Each point is reached from the start by the listed moves, each made once or not at all, plus a little noise. Say if it took an odd or an even number of moves. Then give how often each move was made.

Moves:
(1): 0.053, -0.028, -0.014
(2): 0.020, 0.034, 0.020
Start: -0.017, -0.021, 0.011
Points:
-0.014, -0.021, 0.011 -> even (0, 0)
0.054, -0.019, 0.020 -> even (1, 1)
0.038, -0.048, -0.005 -> odd (1, 0)

Moves:
(1): 0.017, 0.011, -0.011, 0.018, -0.012, 0.009, 0.004, -0.007, -0.008, 0.009, 0.001
(2): -0.008, 0.029, -0.010, 0.003, -0.008, -0.004, -0.011, 0.006, -0.005, 0.000, -0.006
(3): 0.003, 0.006, 0.056, -0.011, -0.010, -0.004, 0.012, 0.019, -0.008, 0.013, -0.002
(4): -0.014, -0.011, 0.005, 0.018, 0.026, -0.008, 0.009, 0.020, -0.014, 0.004, 0.009
(5): 0.023, 0.014, 0.012, -0.012, 0.006, -0.005, 0.011, 0.000, 0.009, -0.010, 0.005
(6): 0.003, 0.005, 0.005, -0.013, -0.001, 0.016, 0.025, 0.023, -0.001, -0.004, 0.004
(7): -0.012, 0.013, 0.011, -0.011, 0.002, -0.006, 0.027, -0.006, 0.008, 0.014, -0.004
(8): 0.020, 0.014, -0.031, -0.014, -0.012, -0.024, 0.010, 0.013, -0.030, 0.011, -0.023
(9): 0.008, -0.006, 0.004, 0.023, -0.017, -0.007, 0.015, 0.027, 0.035, 0.005, 0.002
(10): -0.007, -0.004, -0.014, -0.005, 0.016, 0.003, -0.019, 0.007, 0.014, 0.038, -0.002
(11): 0.015, 0.004, 0.010, -0.018, -0.020, -0.002, 0.031, 0.000, -0.005, 0.003, 0.038
Start: 0.011, 0.029, -0.008, -0.027, 0.016, -0.021, 0.015, -0.011, -0.013, -0.027, 0.010
Points:
0.034, 0.075, 0.035, -0.007, -0.035, -0.008, 0.061, 0.055, 0.003, -0.002, 0.010 -> odd (1, 1, 1, 0, 0, 1, 0, 0, 1, 0, 0)
0.023, 0.023, 0.052, -0.017, 0.036, -0.040, 0.040, 0.067, 0.025, 0.022, 0.024 -> odd (0, 0, 1, 1, 1, 0, 0, 0, 1, 1, 0)
0.013, 0.081, -0.045, -0.013, 0.011, -0.056, 0.057, 0.015, -0.058, 0.009, -0.011 -> odd (1, 1, 0, 1, 0, 0, 1, 1, 0, 0, 0)
0.041, 0.077, -0.013, -0.012, -0.028, -0.048, 0.027, 0.055, -0.012, 0.050, -0.022 -> even (1, 1, 1, 0, 0, 0, 0, 1, 1, 1, 0)
0.037, 0.081, 0.026, -0.052, -0.022, -0.004, 0.054, 0.040, -0.028, 0.029, 0.044 -> even (1, 1, 1, 0, 0, 1, 0, 0, 0, 1, 1)
0.074, 0.055, 0.056, -0.044, -0.022, -0.013, 0.094, 0.057, 0.024, 0.023, 0.057 -> odd (1, 0, 1, 0, 1, 1, 0, 0, 1, 1, 1)
0.040, 0.057, -0.013, -0.046, -0.031, -0.061, 0.097, 0.025, -0.007, 0.003, 0.021 -> even (0, 0, 0, 0, 0, 0, 1, 1, 1, 0, 1)
